Each row of a before or after table is a point. One or more steps were done to the points. Then noise was added and the rows were shuffled. The steps act on columns, c1 being the first. Write out the steps. A step turns or swaps two columns, mirrors them in a line or flattens them onto one, adds a multiple of one to another, or multiplies or shifts one. Angles are multiples of 10 degrees, from the lower column toward the higher: turns from -170 to 170, lines from 10 to 170 but not 90. Use the fewest steps. Two steps may share a column if one is a turn and the other turns, adds or multiplies; they go together, in the order done. Otherwise the lowest column goes first.

Before:
[[ 0.04  0.18  0.04]
 [-0.38 -0.19 -0.11]
 [ 0.27 -0.08  0.03]
 [ 0.15  0.31 -0.19]
 [ 0.04 -0.26  0.14]
 [ 0.02  0.08 -0.41]
 [-0.17 -0.17  0.20]
 [ 0.11  0.19 -0.15]]
After:
[[-0.12  0.19 -0.47]
 [-0.63  0.06 -1.05]
 [ 0.29 -0.10 -0.05]
 [-0.48 -0.21 -0.10]
 [ 0.12  0.16  0.10]
 [-0.16  0.33 -0.56]
 [ 0.16 -0.15  0.57]
 [ 0.22 -0.28  0.35]]
Steps: multiply c3 by 3; turn c1 and c3 by -30 degrees

Before (8 x 8):
[[-0.38 -0.03  0.07  0.32 -0.06  0.01 -0.08  0.40]
 [ 0.69 -0.18 -0.22  0.62 -0.13 -0.27  0.04  0.22]
 [-0.16  0.17 -0.34 -0.13 -0.07  0.12 -0.26  0.25]
 [-0.19  0.12  0.19  0.27 -0.17  0.48  0.63  0.27]
 [-0.29 -0.03  0.18 -0.40  0.01  0.08 -0.10  0.37]
 [-0.39  0.27  0.22  0.09  0.23 -0.04 -0.01 -0.04]
 [-0.02 -0.28 -0.09  0.23 -0.44  0.16  0.33 -0.02]
 [ 0.61  0.22 -0.04  0.75 -0.51 -0.62  0.04  0.25]]
After, 8 rows:
[[ 0.60  0.18 -0.06 -0.79  0.16 -0.56  0.34  0.53]
 [-0.42  0.17  0.25  0.22  0.17 -0.06 -0.18  0.04]
 [-0.06  0.01 -0.04 -0.39 -0.26  0.21  0.30  0.19]
 [-0.20  0.49  0.23 -0.37  0.19  0.48  0.05  0.09]
 [ 0.66 -0.10 -0.18 -0.42  0.29 -0.27  0.34  0.44]
 [-0.18 -0.03 -0.33 -0.17  0.09  0.13 -0.35 -0.22]
 [-0.28 -0.11  0.19 -0.12  0.07  0.11 -0.07 -0.57]
 [-0.38 -0.07  0.09 -0.40  0.36  0.02 -0.03  0.03]]
Steps: turn c2 and c7 by -40 degrees; add -0.7 times c6 to c7; turn c4 and c8 by 120 degrees; turn c4 and c5 by -50 degrees

Before (8 x 12):
[[ 0.32  0.16 -0.42 -0.31 -0.25 -0.47 -0.35  0.05  0.44 -0.29  0.19  0.45]
 [ 0.49  0.21 -0.11 -0.11  0.03 -0.19  0.17 -0.44 -0.26  0.41 -0.24 -0.37]
 [-0.24  0.12 -0.01  0.37  0.06  0.36 -0.23 -0.33  0.19 -0.32 -0.08 -0.33]
 [-0.42  0.04 -0.43  0.16  0.07  0.19  0.45 -0.37  0.29 -0.23 -0.19 -0.25]
 [ 0.29 -0.29 -0.17  0.50  0.24 -0.14  0.43 -0.06  0.29 -0.10  0.35  0.22]
 [-0.34  0.25 -0.13  0.09 -0.43 -0.08 -0.20  0.27  0.02  0.42  0.32  0.53]
 [ 0.45 -0.10 -0.06 -0.11 -0.18 -0.22  0.12  0.10  0.43  0.37 -0.04  0.22]
 [-0.32  0.21  0.02  0.19 -0.18 -0.41 -0.14  0.37  0.31  0.01  0.56  0.21]]
After (8 x 12):
[[ 0.45  0.20 -0.11 -0.10 -0.16  0.23  0.02 -0.22  0.35  0.36  0.20 -0.09]
 [-0.34  0.11  0.05  0.22 -0.17  0.30  0.32  0.18  0.47  0.02 -0.11 -0.56]
 [ 0.31  0.09 -0.35  0.49  0.24  0.33 -0.31 -0.37  0.10 -0.07  0.02 -0.41]
 [ 0.47  0.18 -0.23 -0.12  0.03  0.25 -0.04  0.16 -0.51  0.38 -0.20  0.41]
 [-0.22  0.38  0.00  0.36  0.04 -0.42 -0.01 -0.09 -0.15 -0.34 -0.26  0.26]
 [-0.35 -0.01 -0.26  0.07 -0.45 -0.02  0.22  0.32  0.21  0.43  0.33 -0.55]
 [-0.43  0.44 -0.87  0.16  0.10  0.05 -0.51 -0.20 -0.09 -0.23 -0.11  0.26]
 [ 0.35  0.35 -0.83 -0.32 -0.24  0.25  0.53 -0.03  0.34 -0.30  0.29 -0.43]]
Steps: turn c8 and c9 by 50 degrees; turn c2 and c8 by 60 degrees; multiply c3 by 2; turn c6 and c7 by -150 degrees; turn c11 and c12 by -120 degrees

Before, 13 rows:
[[ 0.09 -0.16  0.31 -0.19 -0.07 -0.01  0.00 -0.53  0.04  0.17  0.09 -0.15
   0.22 -0.21  0.25  0.07  0.66  0.27 -0.15 -0.24]
 [ 0.07  0.13  0.45  0.07  0.20  0.37 -0.19 -0.13 -0.26  0.09 -0.01  0.28
   0.13 -0.84  0.06 -0.26 -0.13 -0.36  0.04  0.21]
 [-0.48  0.56 -0.70 -0.24  0.20 -0.51  0.18  0.11  0.27 -0.18  0.24  0.53
   0.56  0.10 -0.16  0.21  0.29  0.37 -0.31 -0.65]
 [ 0.41 -0.58 -0.05  0.23  0.37  0.18  0.12 -0.08 -0.34 -0.29 -0.02  0.38
  -0.12 -0.68  0.07 -0.39 -0.46 -0.21 -0.44  0.43]
 [ 0.16 -0.12  0.13 -0.26  0.12  0.03 -0.04 -0.36  0.46  0.04  0.28  0.13
   0.13  0.04  0.26  0.14  0.29  0.07  0.52  0.17]
 [-0.82  0.20 -0.85 -0.55  0.00 -0.53  0.00  0.43 -0.06 -0.19  0.08  0.04
   0.06  0.07  0.07  0.11  0.27  0.24 -0.03 -0.56]
 [-0.57  0.17 -0.26 -0.09  0.10 -0.81 -0.14  0.18  0.22 -0.27 -0.21  0.16
   0.43  0.01 -0.03  0.29  0.50 -0.06 -0.18 -0.11]
 [-0.08 -0.21  0.06 -0.04 -0.04  0.36 -0.50 -0.20  0.21  0.05  0.21  0.21
   0.26  0.03  0.37  0.23  0.33 -0.32 -0.25 -0.11]
 [-0.25 -0.09  0.25  0.30  0.03  0.01  0.21 -0.31  0.39 -0.10  0.37  0.00
  -0.21 -0.37  0.41  0.12 -0.07  0.00 -0.11 -0.10]
 [-0.16 -0.22 -0.05  0.27  0.27  0.25  0.09  0.13 -0.33  0.31  0.24  0.37
  -0.13 -0.52 -0.49 -0.32  0.09 -0.37 -0.47  0.65]
 [ 0.06 -0.32  0.28  0.21 -0.04 -0.36 -0.49 -0.28 -0.05  0.12  0.56  0.21
   0.01 -0.09  0.20 -0.12  0.03  0.08  0.14 -0.19]
 [ 0.28 -0.34  0.30  0.23 -0.17  0.30 -0.25 -0.06  0.15 -0.32  0.07  0.12
  -0.33 -0.38 -0.45 -0.35 -0.18 -0.10 -0.13  0.06]
 [-0.48  0.24 -0.57 -0.73 -0.05 -0.80 -0.11  0.04  0.31 -0.29  0.42  0.44
   0.03 -0.30 -0.05  0.45  0.47  0.05 -0.30 -0.44]]
After (13 x 20):
[[ 0.42 -0.58 -0.06  0.25 -0.46  0.21  0.04 -0.11 -0.34 -0.28  0.08  0.39
  -0.13  0.01  0.14  0.36  0.38 -0.20 -0.44  0.43]
 [-0.17 -0.20 -0.06  0.27 -0.26  0.27 -0.01  0.14 -0.32  0.31  0.35  0.32
  -0.13  0.00  0.58  0.05 -0.16 -0.35 -0.49  0.65]
 [ 0.09 -0.13  0.34 -0.18  0.19 -0.01  0.01 -0.53  0.04  0.17  0.20 -0.14
   0.21  0.02 -0.27  0.08 -0.62  0.31 -0.14 -0.25]
 [ 0.17 -0.16  0.14 -0.28 -0.04  0.02 -0.04 -0.37  0.48  0.08  0.39  0.14
   0.11 -0.01 -0.29  0.00 -0.31  0.05  0.51  0.17]
 [-0.26 -0.08  0.23  0.32 -0.04  0.08  0.20 -0.31  0.39 -0.12  0.44 -0.01
  -0.23 -0.01 -0.38  0.08  0.07  0.00 -0.12 -0.10]
 [ 0.29 -0.32  0.28  0.23  0.16  0.20 -0.35 -0.06  0.18 -0.33  0.17  0.12
  -0.33  0.00  0.56  0.12  0.21 -0.08 -0.15  0.06]
 [-0.08 -0.19  0.06 -0.04  0.08  0.18 -0.60 -0.23  0.21  0.05  0.32  0.20
   0.27 -0.01 -0.43 -0.01 -0.32 -0.32 -0.24 -0.10]
 [-0.46  0.22 -0.57 -0.73  0.13 -0.78  0.17  0.05  0.28 -0.31  0.49  0.43
   0.04 -0.01 -0.17 -0.44 -0.46  0.06 -0.33 -0.47]
 [-0.47  0.57 -0.69 -0.24 -0.16 -0.41  0.34  0.13  0.28 -0.18  0.32  0.52
   0.56 -0.01  0.03 -0.24 -0.30  0.37 -0.30 -0.68]
 [-0.55  0.17 -0.28 -0.11 -0.02 -0.82  0.12  0.19  0.23 -0.28 -0.13  0.16
   0.43  0.01 -0.13 -0.28 -0.52 -0.03 -0.18 -0.15]
 [-0.82  0.20 -0.84 -0.57  0.04 -0.51  0.19  0.42 -0.06 -0.20  0.19  0.03
   0.08  0.01 -0.12 -0.06 -0.27  0.23 -0.03 -0.56]
 [ 0.04 -0.34  0.27  0.18  0.02 -0.51 -0.31 -0.27 -0.07  0.10  0.67  0.21
   0.00  0.02 -0.12  0.19 -0.02  0.07  0.15 -0.18]
 [ 0.05  0.14  0.47  0.08 -0.26  0.29 -0.31 -0.11 -0.24  0.09  0.08  0.29
   0.14 -0.02  0.07  0.24  0.13 -0.36  0.03  0.20]]
Steps: turn c5 and c17 by -170 degrees; turn c6 and c7 by -20 degrees; shift c11 by 0.10; multiply c14 by 0; turn c15 and c16 by 150 degrees

Before, 10 rows:
[[ 0.32 -0.28  0.20  0.42 -0.14  0.26  0.15  0.02  0.10  0.25 -0.58  0.05
  -0.26  0.20 -0.23  0.37  0.15  0.05 -0.25 -0.18  0.15  0.10  0.38  0.30
   0.07  0.19 -0.32  0.09  0.19  0.22 -0.09  0.06 -0.47 -0.43 -0.26 -0.01
  -0.51 -0.09 -0.06  0.23 -0.05 -0.32 -0.40  0.11  0.10 -0.25 -0.28  0.26]
 [ 0.21 -0.15  0.10  0.06  0.26  0.25  0.30 -0.57 -0.23 -0.08 -0.41 -0.12
   0.41 -0.18 -0.22 -0.02 -0.25 -0.58 -0.28 -0.24  0.21 -0.09 -0.08 -0.72
  -0.08  0.29 -0.27 -1.04  0.02  0.04  0.03 -0.08 -0.47  0.44  0.23  0.03
  -0.26 -0.27 -0.05 -0.15 -0.11 -0.03 -0.05  0.02 -0.03  0.03  0.02  0.14]
 [ 0.13  0.95  0.53  0.43 -0.13  0.25 -0.04  0.16 -0.21 -0.38  0.18  0.16
  -0.20  0.10 -0.50  0.14 -0.06  0.24 -0.22  0.00  0.31  0.16  0.06 -0.15
   0.41 -0.02  0.48 -0.52  0.28 -0.65 -0.21  0.08 -0.23  0.42  0.14 -0.20
  -0.32  0.13  0.24  0.29  0.36  0.45  0.06  0.16 -0.30 -0.45 -0.08 -0.25]
 [-1.89 -0.08  0.20  0.17 -0.20  0.19  0.48  0.52 -0.24 -0.15 -0.63  0.34
  -0.23 -0.10 -0.01 -0.15  0.22 -0.06 -0.19 -0.30  0.20  0.18  0.36 -0.19
   0.53  0.32 -0.24  0.33 -0.15  0.21 -0.40 -0.16 -0.18  0.04  0.18  0.09
  -0.19 -0.16 -0.08 -0.22 -0.22 -0.30 -0.07 -0.26 -0.18 -0.24 -0.17  0.36]
 [-0.10 -0.20  0.02  0.16 -0.35 -0.01  0.10 -0.50 -0.05 -0.52  0.28 -0.19
  -0.19  0.06 -0.61 -0.17 -0.46  0.26  0.00 -0.28 -0.21 -0.21  0.19  0.13
   0.45  0.09  0.02  0.38  0.26 -0.07  1.11 -0.08 -0.11  0.49 -0.60 -0.16
  -0.32  0.28 -0.23 -0.28 -0.07  0.06 -0.52 -0.30 -0.05 -0.18  0.09  0.08]
 [-0.02 -0.01  0.06  0.03  0.15 -0.08  0.00 -0.51  0.49 -0.10 -0.03 -0.10
  -0.20  0.09 -0.04  0.31  0.06  0.10 -0.26  0.52  0.05 -0.08 -1.23 -0.29
   0.07  0.35  0.91  0.17  0.38 -0.04 -0.09 -0.18 -0.26 -0.33  0.32 -0.23
  -0.28 -0.03 -0.10 -0.10  0.11  0.06  0.05  0.14 -0.48 -0.13  0.05  0.16]
 [ 0.26 -0.19 -0.10  0.33 -0.35  0.01  0.22  0.21 -0.17  0.28  0.22 -0.10
  -0.06  0.12 -0.22  0.16  0.20  0.03 -0.24 -0.36 -0.30  0.08  0.06  0.35
   0.09  0.23 -0.17  0.37  0.07 -0.39  0.09 -0.15 -0.49 -0.10  0.27  0.16
  -0.36 -0.19 -0.07  0.29 -0.05 -0.29 -0.58  0.16  0.04 -0.01  0.11 -0.14]
 [ 0.25 -0.08 -0.12  0.42 -0.45 -0.33  0.02 -0.61 -0.02  0.16  0.02  0.30
   0.85  0.14 -0.12 -0.16  0.06 -0.09 -0.03 -0.25  0.38  0.42  0.06  0.03
  -0.04  0.31 -0.04  0.06  0.16  0.16 -0.04  0.08  0.22  0.41  0.28 -0.21
  -0.09 -0.33 -0.33  0.78 -0.19  0.01  0.06  0.11 -0.26 -0.38 -0.05 -0.10]
 [ 0.12 -0.30  0.07  0.26 -0.28  0.15  0.14 -0.01  0.11  0.02  0.07  0.20
  -0.19  0.14 -0.13 -0.05  0.01 -0.12  1.14 -0.10 -0.10  0.44 -0.09 -0.12
   1.43 -0.54  0.07 -0.03  0.19  0.16 -0.35 -0.17 -0.41 -0.30  0.09  0.78
  -0.07 -0.32  0.30  0.16 -0.07 -0.11 -0.06 -0.08 -0.03  0.04  0.01  0.35]
 [ 0.32  0.49 -0.12  0.17 -0.12 -0.08  0.02 -0.20 -0.26 -0.09  0.00 -0.05
   0.40 -0.07 -0.52 -0.20 -0.10  0.10  0.02  0.34 -0.13 -0.07 -0.10  0.17
   0.11  0.11 -0.16  0.39 -0.46  0.20  0.35 -0.22  0.05 -0.02 -0.13  0.29
  -0.13 -0.14 -0.07 -0.05 -0.09 -0.25 -0.16 -0.27  0.08 -0.22  0.00 -0.27]]
After, 10 rows:
[[-1.91 -0.13  0.23  0.22 -0.18  0.18  0.44  0.56 -0.47 -0.20 -0.65  0.37
  -0.15 -0.10 -0.06 -0.16  0.21 -0.04 -0.17 -0.28 -0.03  0.05  0.16 -0.19
   0.56  0.33 -0.25  0.32 -0.15  0.18 -0.34 -0.19 -0.22  0.03  0.16  0.07
  -0.21 -0.18 -0.04 -0.20 -0.25 -0.12 -0.07 -0.19 -0.06 -0.29 -0.16  0.00]
 [ 0.17 -0.35  0.07  0.26 -0.26  0.20  0.16 -0.02  0.12  0.05  0.04  0.21
  -0.15  0.17 -0.11 -0.01 -0.03 -0.14  1.12 -0.07  0.02 -0.01 -0.07 -0.11
   1.42 -0.52  0.08  0.00  0.17  0.17 -0.30 -0.16 -0.40 -0.30  0.11  0.83
  -0.09 -0.33  0.27  0.13 -0.05 -0.26 -0.05 -0.09 -0.05  0.01  0.06 -0.12]
 [-0.02  0.02  0.02  0.02  0.18 -0.07 -0.01 -0.53  1.16 -0.14 -0.04 -0.09
  -0.24  0.03 -0.06  0.30  0.03  0.08 -0.27  0.54 -0.16 -0.01 -0.56 -0.31
   0.08  0.33  0.93  0.14  0.39 -0.07 -0.08 -0.14 -0.29 -0.33  0.36 -0.26
  -0.37 -0.04 -0.11 -0.13  0.15 -0.15  0.00  0.15 -0.34 -0.16  0.06 -0.29]
 [ 0.32  0.51 -0.13  0.13 -0.10 -0.01  0.03 -0.19 -0.14 -0.14  0.05 -0.12
   0.41  0.00 -0.48 -0.26 -0.08  0.08  0.01  0.39  0.04  0.01 -0.22  0.18
   0.10  0.12 -0.09  0.39 -0.47  0.23  0.32 -0.20  0.05 -0.17 -0.13  0.26
  -0.15 -0.17  0.03 -0.09 -0.14  0.38 -0.19 -0.26 -0.03 -0.24 -0.02  0.29]
 [-0.08 -0.22  0.01  0.19 -0.37 -0.03  0.11 -0.51 -0.34 -0.42  0.27 -0.25
  -0.20  0.06 -0.65 -0.16 -0.40  0.23 -0.04 -0.29 -0.08 -0.04  0.42  0.17
   0.48  0.14 -0.02  0.38  0.25 -0.06  1.14 -0.09 -0.11  0.47 -0.57 -0.18
  -0.35  0.29 -0.20 -0.28 -0.08 -0.10 -0.53 -0.34 -0.13 -0.22  0.11  0.43]
 [ 0.18 -0.19  0.16  0.07  0.32  0.24  0.29 -0.54 -0.17 -0.04 -0.43 -0.02
   0.41 -0.18 -0.27 -0.07 -0.25 -0.51 -0.25 -0.26  0.12 -0.01 -0.09 -0.75
  -0.07  0.31 -0.27 -1.05  0.09  0.01  0.00 -0.07 -0.46  0.43  0.25  0.07
  -0.28 -0.23 -0.06 -0.19 -0.06 -0.09 -0.14 -0.01  0.09  0.04  0.06 -0.09]
 [ 0.18  0.99  0.60  0.44 -0.11  0.25 -0.05  0.16 -0.45 -0.40  0.12  0.18
  -0.23  0.12 -0.50  0.12 -0.07  0.30 -0.19  0.01 -0.05  0.01  0.09 -0.23
   0.37  0.00  0.43 -0.52  0.30 -0.65 -0.21  0.05 -0.21  0.43  0.10 -0.18
  -0.31  0.11  0.27  0.26  0.40 -0.03  0.07  0.10 -0.05 -0.41 -0.09  0.29]
 [ 0.20  0.00 -0.11  0.46 -0.41 -0.30  0.03 -0.63 -0.02  0.16  0.04  0.29
   0.83  0.12 -0.13 -0.19  0.09 -0.10 -0.04 -0.28 -0.03  0.07 -0.07  0.00
  -0.02  0.38 -0.12  0.06  0.15  0.17 -0.05  0.06  0.24  0.40  0.29 -0.21
  -0.11 -0.34 -0.34  0.79 -0.17  0.04  0.05  0.06 -0.05 -0.40 -0.07 -0.10]
 [ 0.25 -0.18 -0.06  0.34 -0.36 -0.03  0.25  0.25  0.01  0.25  0.24 -0.11
  -0.07  0.11 -0.22  0.15  0.22  0.02 -0.25 -0.32 -0.06 -0.07 -0.20  0.36
   0.04  0.26 -0.17  0.33  0.05 -0.46  0.08 -0.12 -0.53 -0.10  0.26  0.15
  -0.31 -0.22 -0.09  0.31  0.01  0.27 -0.57  0.18 -0.15 -0.04  0.08 -0.41]
 [ 0.34 -0.32  0.20  0.40 -0.12  0.24  0.15  0.03  0.01  0.26 -0.57  0.12
  -0.23  0.22 -0.25  0.39  0.24  0.00 -0.29 -0.20  0.08 -0.03  0.24  0.31
   0.07  0.17 -0.25  0.03  0.18  0.19 -0.11  0.11 -0.46 -0.42 -0.23  0.01
  -0.47 -0.11 -0.08  0.26 -0.04 -0.10 -0.41  0.12  0.17 -0.28 -0.25 -0.58]]
Steps: add -0.7 times c10 to c23; turn c9 and c23 by 40 degrees; flatten c21 and c45 onto the line at 60 degrees; multiply c22 by 0; turn c42 and c48 by 120 degrees; add -1.5 times c44 to c48
